Each row is a point. The points of each table are mixes of a few directions, plus a little noise. How many directions does each table use, and how many do they share? Where both have some left over, give the other angles between the two spaces (their principal angles), to ten degrees, smallest first.
(in the rows, 128 means zero)

First:
[[ 99 111 108]
 [137 136 125]
 [112  86 181]
 [148 134 149]
 [146 171  80]]
Second:
[[ 92 105 108]
 [142 103 197]
 [150 159 109]
 [107 128  92]
 [149 144 134]]
Directions: first 2, second 2, shared 2

First (8 x 4):
[[168 139 146 106]
 [121 142 119  80]
 [168 123 151 156]
 [113 136 118  98]
 [172 126 153 150]
 [ 78 135 100  90]
 [129 112 133 177]
 [ 73 109 104 168]]
Second:
[[100 108  96 113]
 [127 146  98 141]
 [122 126 119 112]
 [ 88  71 112 159]
 [150 149 154 105]
 [163 173 133 160]
 [166 173 151 127]
 [106  76 161 105]]
Directions: first 2, second 3, shared 1; angles 30

First, 9 rows:
[[160 102 147 154 129 111]
 [127 136 105 139 108 138]
 [141 115 114 143 106 152]
 [134 119 122 132 117 146]
 [133 130 118 142 117 126]
 [ 55 238  75 113 127  72]
 [134 103 149 110 142 148]
 [137 123 136 137 132 114]
 [131  86 184  82 174 146]]
Second, 8 rows:
[[110 119 152  82 158 148]
 [112 119 150  87 154 146]
 [164 147  79 219  68  88]
 [125 126 132 120 133 132]
 [104 115 161  67 168 155]
 [144 136 106 167 103 111]
 [127 128 129 127 128 129]
 [139 133 114 155 110 117]]
Directions: first 3, second 1, shared 1

First (7 x 8):
[[112  30 180 147 111 124 196 179]
 [142 174 105 113 135 134  87 101]
 [123 184  91 130 142 120 115 107]
 [102 127 116 153 135 111 173 140]
 [124 172 101 130 138 123 119 110]
 [143  94 155 116 116 141 116 136]
 [150 115 146 108 119 146  92 122]]
Second, 8 rows:
[[137 117 136 129 123 125 128 137]
 [ 68  91 108 150 150  79 176 114]
 [143 124 107 113 106 160 110  85]
 [121 133 106 126 137 155 129  61]
 [103 160 148 151 178 106 150 149]
 [145 125 170 137 129  95 130 215]
 [131 131  91  98  76 150  98 118]
 [177 144 157 121 122 154 103 144]]
Directions: first 2, second 4, shared 0; angles 30, 30

First, 7 rows:
[[169 188 114  97  47  93 150  78  43]
 [133 134 126 125 119 124 130 122 119]
 [103  90 137 148 178 150 114 159 181]
 [135 139 126 122 113 121 132 119 112]
 [141 147 124 118 102 116 135 112  99]
 [111 104 133 141 161 143 118 148 163]
 [103  94 136 146 175 149 115 157 177]]
Second:
[[132 181 100 121 105 108 173 140 108]
 [147 138 135 186 119 165 146 142 130]
 [121 154 105 128 123 124 149 143 128]
 [118  63 160 102 153 128  65 100 143]
 [110 156  97 134 136 128 155 160 146]
 [130  54 153 107 121 150  22  71 126]
 [125 153 123 111 134  99 167 141 122]
 [141 127 152 137 133 122 149 128 121]]
Directions: first 1, second 4, shared 1

First:
[[133 133 132 149 121 140 142 108 131 135 116]
 [128 129 129 130 127 129 130 126 129 129 127]
 [134 133 132 152 121 141 142 106 131 136 115]
 [132 132 131 145 123 136 138 113 130 133 119]
 [120 120 122  97 137 112 109 157 123 118 145]
 [100  99 108  11 161  65  55 239 112  89 192]
 [152 152 145 226  99 181 189  35 141 161  73]
 [134 134 132 152 121 141 143 105 131 136 115]
 [124 124 126 113 132 120 119 141 126 123 136]
 [122 122 123 104 135 115 113 150 125 120 141]]
Second, 11 rows:
[[134 133 133 151 122 140 141 107 132 136 116]
 [133 133 131 148 121 138 140 110 131 135 117]
 [117 116 120  79 142 102  98 175 122 112 154]
 [108 109 114  47 151  84  78 203 118 101 172]
 [142 143 139 188 111 160 166  71 136 149  95]
 [141 141 138 182 113 158 161  77 135 144  99]
 [135 135 133 157 119 144 145 101 133 138 112]
 [114 115 118  74 144  99  94 178 121 111 157]
 [146 147 142 206 105 170 176  54 139 154  85]
 [114 114 118  72 144  98  93 182 120 109 159]
 [123 121 123 106 134 116 114 150 124 120 140]]
Directions: first 1, second 1, shared 1

First:
[[ 88 165 137 101 170  71 127 202  56  60 169 131]
 [183 147 117 115 104 164 128 119 131 154 121 113]
 [215 182 111  92 101 170 129 144 100 146 134 100]
 [118 104 130 145 123 133 128 103 156 143 115 134]
 [111 142 131 117 146 104 127 158  99 100 144 130]
 [127 109 128 142 119 139 129 103 154 145 115 132]
 [ 97  59 133 177 114 144 129  55 207 171  90 146]
 [122 124 129 131 130 125 129 126 130 127 128 131]
 [ 92 121 136 133 147 101 127 141 119 105 136 137]]
Second, 10 rows:
[[143  95 145 105 150 153 141 147 121 112 144  57]
 [122 176 130 171 108 131 121 109 112 124  99 189]
 [126 156 130 152 123 112 121 106 127 125 123 148]
 [131 187 121 139 134  83 127 159 168 128 173 107]
 [ 96  62 106  64 109 122 118 173 162 155 183 115]
 [135  87 132 107 149 108 129 101 132 129 140  82]
 [114 123 119 144 105 131 116  90 109 141  86 205]
 [150 135 108 140 133 151 140 116 102 147  37 201]
 [127 154 136 143 123 133 128 142 129 116 142 121]
 [138 102 154 117 147 157 136 137 115 102 151  54]]
Directions: first 2, second 5, shared 0; angles 50, 70

First (8 x 14):
[[130 152 133 125 101 156 157 145 160 183 126 154 104  67]
 [ 95 128 161  77 112 150 162 166 211 206 146  98 140 192]
 [142 124 121 135 141 108 117 109 104  90 134 125 133 149]
 [108  94 100 157 129 104 104 130 104  97 119 105 140 153]
 [158 145  98 168 106 116 138 113 103 111 128 163  94  52]
 [116 142 162  95 137 169 135 146 154 173 119 133 135 114]
 [155 119 112 146 149  88 109  91  80  54 139 123 133 161]
 [122 119 137 124 152 135 105 124 105 110 115 123 144 136]]
Second (9 x 14):
[[128 111 111 127 123 100 130 126  94 109 127 121 128 117]
 [135 121 137 149 119 139 128 119 179  68 146 118 136 196]
 [142 123 110 108 107  80 160 126 113 139 151 122 116 128]
 [101  82 111 119 129 106 114 142  68 103 102 109 144  98]
 [104 113 134  90 133 119 133 148 109 173 119 111 141 120]
 [166 220 177 189 191 231  70  85 200 137 123 178 121 162]
 [151 147 121 144 135 119 125 108 118 121 135 143 116 122]
 [107  95 122  85 102  96 161 153 126 148 138 101 135 138]
 [120 139 132 139 113 162 132 144 145 153 112 148 115  71]]
Directions: first 4, second 5, shared 3; angles 50

First, 9 rows:
[[132 100 113 131 139 112 143 134 129  92 122 141 164  92 114 183 109  85]
 [150 116 128 132 114 149 148 117 130 135 112 134  70 128 142 103 173 146]
 [126  97 116 118 130  99 177 125 179 112  80 162  95  58 119 159 186 123]
 [137 113 125 159 151 147 140 137 119 102 159 125 139 139 121 149 104  95]
 [152 103 124 147 122 145 143 105  97  99 131 119 126  98 134 167 113  98]
 [116 179 155 104 101 132  79 118 108 174 127  94 130 169 148  66 117 189]
 [160 119 138 127 113 139 114 179 110  87 104 113 188 180 142 103  95 126]
 [ 96 150 149 141 152 107 130 147 168 122 130 118 160 123 123 127 117 142]
 [ 85 173 103  89 132 123  76  92 113 229 189 145  80 165 110  93 135 149]]
Second (9 x 18):
[[180 159 145 138 103 122 110  87  95 134 107 133 120 132 161 163 172 157]
 [103 107 127  63 140 115 121 149 115  84 102 121 162 161 137  90  66 122]
 [113 151 114 155 124 148 120 132 147 167 165 151  73 105 109 128 132  88]
 [158 128 134 126 105 121 126  95 100 113  97 111 163 141 151 170 148 166]
 [127 128 147 106 127  92 140 161 151 132 127 104 120 115 147 142 199 139]
 [ 87 134 131 112 124  78 123 186 122 126 118 123 133 105  35  99 114 142]
 [102 123  82 140 103 186 127  86 133 140 150 134 126 143 146 171  75  83]
 [135 101 125 127 174 178 137 115 156 116 154 146 116 152 193  81  87  85]
 [148 120 147 186 151 112 147 141 134 138 132 129 138  97  73 107 159 170]]
Directions: first 6, second 6, shared 0; angles 30, 40, 50, 50, 60, 80

First (11 x 20):
[[127 130 121 131 129 128 129 130 128 129 137 133 131 129 129 140 127 125
  125 123]
 [164 105 126 120 143 136 117 117 114 120 103 128 123 100 142  70 127 137
  144 141]
 [146 118 139 112 120 130 112  87 130 101 126 131 125  97 144  80 134 125
  101 112]
 [129 113 156 124 153 134 138 158 115 151  68  96 108 138 107  89 137 147
  188 177]
 [ 79 152 201  99  79 115 124  66 164  95 122  99 109 132 113 113 157 116
   61  97]
 [185 100  66 141 161 140 117 150 100 136 139 159 144 100 158 112 104 134
  159 138]
 [147 123 114 124 125 129 115 107 127 112 143 143 136 105 146 113 124 124
  107 111]
 [133 139  49 164 143 127 137 178 117 154 192 171 163 146 139 228  98 117
  138 115]
 [103 140 166 116 109 122 129 107 145 119 120 111 117 135 115 123 141 124
  106 120]
 [106 122 173 127 153 130 152 177 120 167  54  80  98 159  88 107 142 150
  203 190]
 [ 89 164  96 148 101 115 137 133 147 129 204 156 153 158 128 240 117 105
   76  83]]
Second, 10 rows:
[[107 140 151 121 112 123 131 113 142 119 128 117 122 135 119 132 138 125
  107 119]
 [159 100 132 122 126 100  88 114 110 133 116 179 157 113 181 120 126 109
  130 116]
 [128 132  93 150 174 168 178 199 114 156 112  76  97 147  73 124 115 165
  201 187]
 [161 131  57 138 130 148 124 109 127  99 195 155 143  92 148 136 106 124
   87  92]
 [150 103 141 123 131 102  96 127 111 143 100 164 149 123 166 120 129 115
  147 131]
 [148 102 136 131 150 115 113 157 105 158  85 144 137 134 146 116 126 130
  182 158]
 [ 79 163 151 126 113 146 165 126 155 116 136  72  95 149  73 138 141 141
  107 132]
 [141 144  73 134 116 148 131  98 139  90 200 142 136  98 136 140 113 124
   69  84]
 [129  98 198 112 122  80  87 125 114 158  56 156 145 144 165 114 147 109
  160 143]
 [ 77 169 147 124 107 148 165 114 160 105 150  74  96 145  74 142 140 138
   89 119]]
Directions: first 3, second 3, shared 2; angles 70

First:
[[154 147 162 124  85  96 166 126 109 136 111 160 119 133 110 126 115 173
  103  88  98 152 152 125]
 [ 73 126 145  91 108 140  97  67 131 137 124 128 124 146 149  60 149 104
   93 150 153 113 108 135]
 [146 127 122 121 130 117 137 141 131 135 136 125 135 128 130 131 122 137
  135 121 125 129 140 134]
 [173  88 110 136 186 135  82 160 135 162 122  76 115 102 120 152 125  60
  174 184 154 101 112 104]
 [ 83 153 128  96  94 114 142  64 173 123 141 141 169 161 168  66 144 159
  102 115 144 115 143 159]
 [133 155 114 126 166 144 118 195 101 123 151 125 136 105 131 170 112 143
  151 132 103 124 141 103]
 [149 139 128 174 178 152  94 149 143 138 100 100 137 102 113 185 134 100
  171 167 135 109 117  77]
 [112  90 113 159  79 126 191 122 104  69 139 167  89 146 104 132 125 148
   99  63 109 176 107 187]]
Second, 10 rows:
[[136 171 130 113  68 138 138  98 170  88 134 118 119 140 154  97 128 113
  119 105 141 142 157 137]
 [ 95 144 128 118 164  93  86 130  55 129 124 150 121 106  90 148 181  76
  126 156 139  75 122 219]
 [120  96 111 144 136 144 177 143 172 146 128 141 140 156 135 128 107 177
  146  96 121 130 103  77]
 [130 145 132 129  85 137 153 111 168  99 127 126 127 139 153 100 121 144
  120  99 143 145 123 124]
 [155 159 147  96 133 108  79 159  57 113 135 111  99  82 120 125 141  74
  118 152 147 121 127 184]
 [111 112 124 125 177 107 119 168  74 146 127 145 124 110 103 146 150 120
  140 133 139  90  92 167]
 [128 171 105 101  83 146 148 120 184 109 145 121 109 154 146 109 132  96
  145  93 131 113 178 124]
 [141  89 112 136 163 142 138 158 138 169 134 120 132 137 123 153 100 148
  152 137 101 132 136  61]
 [126  92 136 168 105 148 175  97 186 127 114 131 162 154 153 112  94 207
  114 108 122 177 101  64]
 [138 100 153 153 165 116  71  95  73 152 116 114 150 102 105 163 123 124
  103 206 101 158 146 121]]
Directions: first 6, second 5, shared 1; angles 60, 60, 70, 70

First (8 x 32):
[[140 130 120 112 126 116 112 145 140 125 105 124 140 133 124 116 128 123
  132 150 125 116 105 105 114 150 127 125 111 113 122 124]
 [ 98 120 113 114 150  82 109 132 111  94 112 173 143  97 106 164 117 143
  100 119  79 129 122 119 101 145  64 169 155 152 139 113]
 [122 127 183 141 131 140 158 131 130 121 163 118 120 124 111 120 121 138
  137  97 121 132 129 150 145 120 138 131 136 125 130 134]
 [109 126  65 129 111 105  80 148 127  97  97 168 115 104 159 172 154 145
  121 116 116 138 151 127 102 126  94 174 146 156 106 107]
 [109 118 138 137 121 112 130 133 135  98 146 155 116 112 121 143 133 146
  127  84 101 130 146 124 127 127 103 171 149 130 105 111]
 [166 151 191 134 129 189 158 150 138 170 142  47 128 155 133  80 126 114
  162 161 183 130  97 169 155 118 212  51  86 112 155 168]
 [125 113  73 121 113  98 113  98 136 122 113 169 129 139 133 131 131 120
  116 125 113 114 148  73 118 138  96 160 136 110  97 102]
 [154 141 140 134 142 184 166  89 107 197 143  72 132 159 136  95 115  98
  130 172 185 134 124 159 161 100 190  43 104 128 169 165]]
Second (10 x 32):
[[130 128  96 123 118 117 105 134 134 122 107 140 128 128 141 134 137 127
  128 136 128 124 131 111 116 135 120 140 125 126 114 119]
 [123 129 186 138 147 147 168 116 115 140 164 107 129 127 104 117 110 131
  127 113 128 135 122 159 150 116 144 107 133 132 153 146]
 [128 128 141 130 132 133 138 125 125 131 137 124 129 127 122 126 124 128
  128 125 127 130 126 136 133 125 132 123 129 129 134 132]
 [125 130 165 135 140 140 153 121 119 136 151 115 129 128 112 121 116 130
  128 119 128 132 125 148 142 120 138 114 131 130 145 139]
 [123 129 193 140 150 148 173 116 113 140 169 104 129 127 101 117 109 131
  128 113 128 135 122 162 152 115 145 104 135 133 156 148]
 [137 125   7 106  88  89  44 151 155 104  50 172 125 130 178 150 165 123
  129 157 129 116 140  62  82 152  96 173 116 119  74  90]
 [135 125  19 108  92  92  53 148 151 107  60 167 126 129 172 148 162 123
  129 154 128 116 139  69  87 150  99 168 118 121  80  95]
 [134 126  46 113 100 101  71 143 146 112  76 160 127 129 162 143 154 125
  129 148 129 119 137  83  96 145 105 160 120 122  90 102]
 [121 130 235 148 164 164 203 107 106 149 196  88 130 126  84 108  94 132
  127 102 127 140 118 186 169 107 156  88 138 135 176 161]
 [124 130 193 139 149 148 173 115 113 141 169 104 129 127 101 116 108 130
  128 112 128 135 123 163 153 115 145 105 135 132 156 148]]
Directions: first 5, second 1, shared 1
